Each wall is flat, endless, passes through zero and stands at right angles to its row. A trip goes straight from one point to another. List the walls that it crosses, first one first.
In the rows, 128 means zero.

Walls:
(1): [139 120 139]
(2): [155 200 147]
(3): [115 156 141]
(4): [147 175 170]
(5): [154 183  90]
(6): [151 222 117]
(7): [142 112 116]
(8): [128 122 111]
(9): [143  83 218]
Trips:
[ 47 103 183] to [145 187 149] -> 4, 2, 6, 5, 9
[163 189 110] to [155 180 159] -> 1, 9
[171 205 105] to [101 162  77] -> 8, 4
[135 170  65] to [ 96 162 143] -> 7, 4, 8
[137 117 127] to [202  96  89] -> 5, 9

Walls:
(1): [117   8  95 155  37 103 190 120  58 145 156]
(2): [180  68 153 153 133 123 126 104  90  22 208]
(3): [ 99  23  65 128 113 121 151 109 122 203 164]
(4): [ 94 137 129 129 102  44 171 202 122 112 134]
(5): [ 47 151 173 130 114 105 190 145 101 190 138]
(6): [201 168 185 208 218 144 108 135 167 158  69]
(7): [ 99 178 113  76  73 141 152  94 114  89 126]
(8): [ 95 172 100 106 110 112  82 100 148  83 105]
(9): [186  67 169 113 162  89 113 193  56 165  56]
(10): [ 40  39  92 159 163 110 104 109 135  39 102]
(11): [237  30 124  73 149 136 119 167 177 150 152]
(12): [132 154 100  79 118 121 149  75 163 123 158]
Trips:
[147 187  97  96 127 157 192 172 187 105 165] to [145 141 112 101 160 102 147  69 154 144 122] -> 6, 4, 3
[170 127  96  96 218 137 152 110 168 166  79] to [156  92 143 223 181 160 141 153 199 150 147] -> 12, 10, 2, 9
[ 80 112 151 109 198 175  89  56 183 174 150] to [125 237 131 113 137 116  53 124 204 209 204] -> 10, 11, 3
[106  66 121  82 146  84 155 138 119 132 159] to [108  84 136 142 106 121 131 170  82  99 110] -> 12, 11

Walls:
(1): [142  92 102 206  68 106  92 152 172 154 126 132 166 186 176 171 106 139
 122 162 140 180 167 135]
(2): [130 123 188 189 153 154 122 100 119 132 104 163  83 113 114 129 138 171
 112 184 166 169 131 123]
(3): [157 118 145 181 125 121 130 117 125 167  90 138 200 146 124 126 120  87
 101 138 122 174 121 102]
(4): [ 93  94 167 192  99  94 249 171 145 159 133 132 183 162 107 163 169 155
  71 171 160 185  77 145]
(5): [172  54 159 102  85  83 112 103 147 118 140 160 173 164  60 101 155 141
 108 150 161 116 140 130]
(6): [182 185  81 183  95  63  61  74 166  78 122 106  76 113 165 112 192 141
 109 148 104 167 111 145]
(7): [135 132 164 123 165 135 175 121  99  91 158 154 132 138  88 102 137 152
 151 150 105 155 126 133]
(8): [118 100  97  91  39 112 168 147  94 117 134 162 151 128 114 153  98  97
  60 107  91 155 101  73]
(9): [161  81 163 103 137 176 149 221 127  79 136 165 111  69 126 138  95 109
 127 109 185 105  97 129]
(10): [114  89  99 113 146 135  87 102  91 161  99 209  73 173 130 128 136 104
 102 129 156 148 111 178]
Trips:
[112 134 105 180 105 101 185 132 118  71 135 156  67 132 130 125 112 180
 113 161  63 165 146 198] to [138 143 146  85 135 134 136 147  81  83 181  99 147 108 195 147  75 104
 131 173 123 130 111 129] -> 10, 9, 2, 1, 4, 6
[ 85 113 116 146  64 153 183 131 126 103 148 140 119 142 157 141 129 185
 149 156 153 132 137  29] to [ 84  83 164 155 101  62 160 183 110  77 139 115 140 110 163 113 124 149
 145 150 120 147 142 154] -> 5

Walls:
(1): [ 84  69  88 129 204 142 137 183 139  74 214 102 173 128 132 115 135  48
 120  93 131 124  74 147  69 133 103  80 158 107 141 142 126 143 103 115
 127 147 133  83  91 159 185 104  59 136 163  93]
(2): [176 108 123 130 157 142  68 134 101 142  90 179  93 100 157 117  96 172
 183 114 174 190 139  82 134 122 114 112 107 149  75 124 172 129 141 119
 124 121 149 129 143  97 143 194 134 120 127 131]
(3): [170 113 133 148 116  85  90 129 114 134  92 166  97  62 155 160 178  48
 149 174 127 185  95 132 126 132  95 135 132  76 143  98 137 145 106 136
 112 158 105 119 153 172 125 181 122  95 137 132]
(4): [ 52 139 128 169  69 136 147 132 130 133 125 140 120 146 150 196 115 112
 142 143 123 103 127 126 131 152 127 160  91 119  70 172 119 151  97  62
 149  34  97 110 138 169 106 147  82 168 138 139]
(5): [133 134 161  89 172 109 128 145 152 129 103 159 143 158 139 151  35 144
 117 140 111 131 149  72 145 136 157 121 153 154 134 121 161 112 109 118
 140  76 149 116 138 157 134  89 158  99 113 100]
(6): [142 157  85  95 157 115 132 154 126  68 249 123 138 128 145 148 153 104
 146  67 148 108 125 120 100 171 166 165 137 143 140 180 164 166 131  93
 110  77 134 115  80 212 115  97 130 120 113 192]
Trips:
[102 155 146 105 165 137 145 139 160 170  59  79  91 226 135 170 192 123
 102 106 148 127 152 107  63 129  83 145 128 174 142 174 165 205 136 158
 154 129 166 186  94  65 142  83 130  96 125 100] to [127 107 113 133 212 125 115 130 102 139 112  72  87 103 155 178 150 148
 152 117 104 149 165 140  92  99  76  77 128 131 175 133 164 113 173 119
 111 156 121 124 139 154 164  89 112 212 142  73] -> 1, 2, 5, 3
[172  78 101 139 103 148 185 158 141 155 104 140  99 189 105  80 101 205
  89 120 170 118 118  68 139  68  84 125  82 153 172 127  87 123  92 112
 167 136 159 147 163  62 114 111 145 113 160 174] to [170 181 140 129 114 160 129 123 108 113 124 136 130 176 152 104 109 164
 145 115  96 166 148 130  83  95 138 115 144 160 102 184 126 140  98 109
 171  99 149 161  86 149 119 185 104 102 186  80] -> 4, 6
[177 124 128 137 174 139  75  91 104 104 127 156 142 153 114 167 155 129
  70 110 130 137 138 195 159 143 101 122 126 101 109 137 108 166 175 151
  93 191 164 103 141 130 117 145 130 123 112 166] to [173 112 131  82 117 148 105 106 133 189 170 126 117 127 118  86 116 134
 108 156 132 197 110 119 147 140 138  78 120 139 144 122 154 119 143  79
 129 152 140 177 189 119 101 115 159 151 145  57] -> 6, 5
[ 82 109  96  97 131 117 171 123  97  93 177 105 161 105  74 150 115 165
 110 144 121 136 159 157 128  70 102 129 127 125 175 128 109 140 134 140
  94 161  85 111 130  76 128 110 116 166 127 103] to [102  75 146  92 139  92 141  95 106 119 130  94 153 122 178 142 126 112
  85 139 100 125 103 187 150 102 115 116 159 114 125 114 172 133 103 138
 105 114 102 200 142 123 139 150 164 139 158  86] -> 3, 5
[124  84 121 181 119  87 131 163  71 102 108 127  92 126 161 116 123 132
 136 153  86 142 193 162 142 105 130 123 116 132 125 130 175 134 104 131
 139 104 121 102 186 133  58  88 177 186  68 163] to [147 143 105 163 128 177 164 123 130 141 151 119 159 171 186 114 134 133
 150 126 169  54 138 150 116 128 131 142  71 147  84  86 109 159 126 126
 185 150  94 146 208 171 132 174  98 101 131 160] -> 5, 6, 3
[113 159  95 120 183  95 121 117 117 123  72  76 148  91 132 151 110 175
 160 127 133 131 157 147 146 109 146 126  69  98 109 185 136 148 115  84
 201 121 118  53  96 118  83 159 123 110 147  98] to [144 138 138 142 103 153 132 144 132 186 153 143 172 110 146 143 138 102
 189 110  68 117  99 118 135 131 153  71 113 124 147 105 178 165 179 144
 131 110 107 163  86 184 135 114 113 111 131 143] -> 6, 3, 1, 2

Walls:
(1): [ 84 141 131 165  83 154  70 139  55  95 163 118 168 132 105  61  95  85
 107 152 100 162 126 150 144 175 180 219  77 121 210 105 132 103 207 135
 158 177 132  97  85 114 138  89  98 128 114  68]
(2): [118 147 128 147 136 166 169 150 136 120 111 151 197 155  92 146  86  94
 109 107 132 126 119 137  88 156 106 133 146 177 148 156 153 137 153 114
 114 150  88 128 157 152 148 154  84 100 101 102]
(3): [131 122 126 110  66  99 134 179 137  53  99 170 161  85 124  40 134 131
 121 179 131 116 156  88 178 132 140 162 199 130 199 145 122 156 143  96
  89 118 162 134 128 136 133 130 139 157 169 128]
(4): [164 126 146 127 132 151 137 116 147  54 142 129 182  51 139  68  80 102
 146 123 142 124 105 145 131 138  95 171 113 143 108 134 117 210  97 119
  82 113 134 148 150 147  92 125  79 154 109  96]
(5): [153 201 142 125 122  84 159 156 127 134 115 123 102 122 120 163 195  69
 125 130 123 172 126 162 131 114 179 191 157 113 108  92 160  63 100 155
 127 100 128  67 191 171 104 158  89 130 136 163]
(6): [102 122 147  79 114 102  85 200 198 121 103 129 165 159 146 187  85 128
 171 209 106  94 138  73 117  97 106 123 130 104 124 136 144 106 129 104
 105  99 168 128 121 164 192 144 108 171 154 150]
(7): [161 103 179 135 128 187 145 185 120 144 100 230 156 187 115 159 105  87
 163 155 167 155 160 154 184 178 141 129 164 145 188 168 152 137 117 145
 166 170 147 153 116 141 114 106 195 167 113 110]
Trips:
[160 182  82 105 110 144  77  95 145 109  86 113 142 174  86  68 125 168
 149 133 120 165  46 136 111 125 110 165 230 149 170 129 128 113 136 167
  97 153  91 177 148 142 133 116 140 107 104 128] to [123 117 160 144  91  68  97 129  79 142 135 109 133 125 107 116 146 114
  94 119 128  95 108 109 150 101  85 124  90 116 143 132  53  68 113  58
 162 148  84 116 166 143 148 135  81 151 179 130] -> 7, 4, 6, 2
[132 132 154  90 129  95 121 107 134 137 120 104 136 158 140 147 112  98
 115 150 161 120 120 167  97 105  99  80 122  68 124 121 142 171 168 155
 145 164 164  84  95 116 229 138 145 143 111 155] to [124 130 120 151 103 112 167 110  99  91 149 141 131 119 125 144 137 177
  96  28 112 133 118 140  93 149 141 157 118 125 109  55 113 175 154 124
  89 143 153  85 111 116 112  93 201  67 150  28] -> 1, 6, 4, 2
[ 99 131 127 133 135 182 128  98 162  85 203 132  87 144 157 102 120  51
  86  43 158 241 121 114 119 152  46 141 131 115 159  61 122 108  31 139
 104 113 181 157  88 166 167 188 142  75  90 114] to [137 152 179 125 107 110 145 119 119  94  92 150  93 178 128 115 109 147
  89 151 122  76  92 129 110 148 170 130 131 162 153 173 107 189 162 106
 129 120  89 128 154 121 122 110 132 139 134 146] -> 7, 5, 3
[110 150 130 125 148  94 133 106 142 145 123 108 113 129 150 133 118 109
 172 116 111 138  40 168  98  77 133 131 123  98 107 168 171 141 177 138
 134 108 191 128 109 141 107  90 113 125 124 131] to [132 119 145  71 168  52 107 123 124 169 147 139 163 156 189  98 122 112
 144 127  97 121 109  88 143 103  70 190 115 134 115  88  56 133 138 124
 113 111 107 127 145 113  68 106 111 127 166 125] -> 3
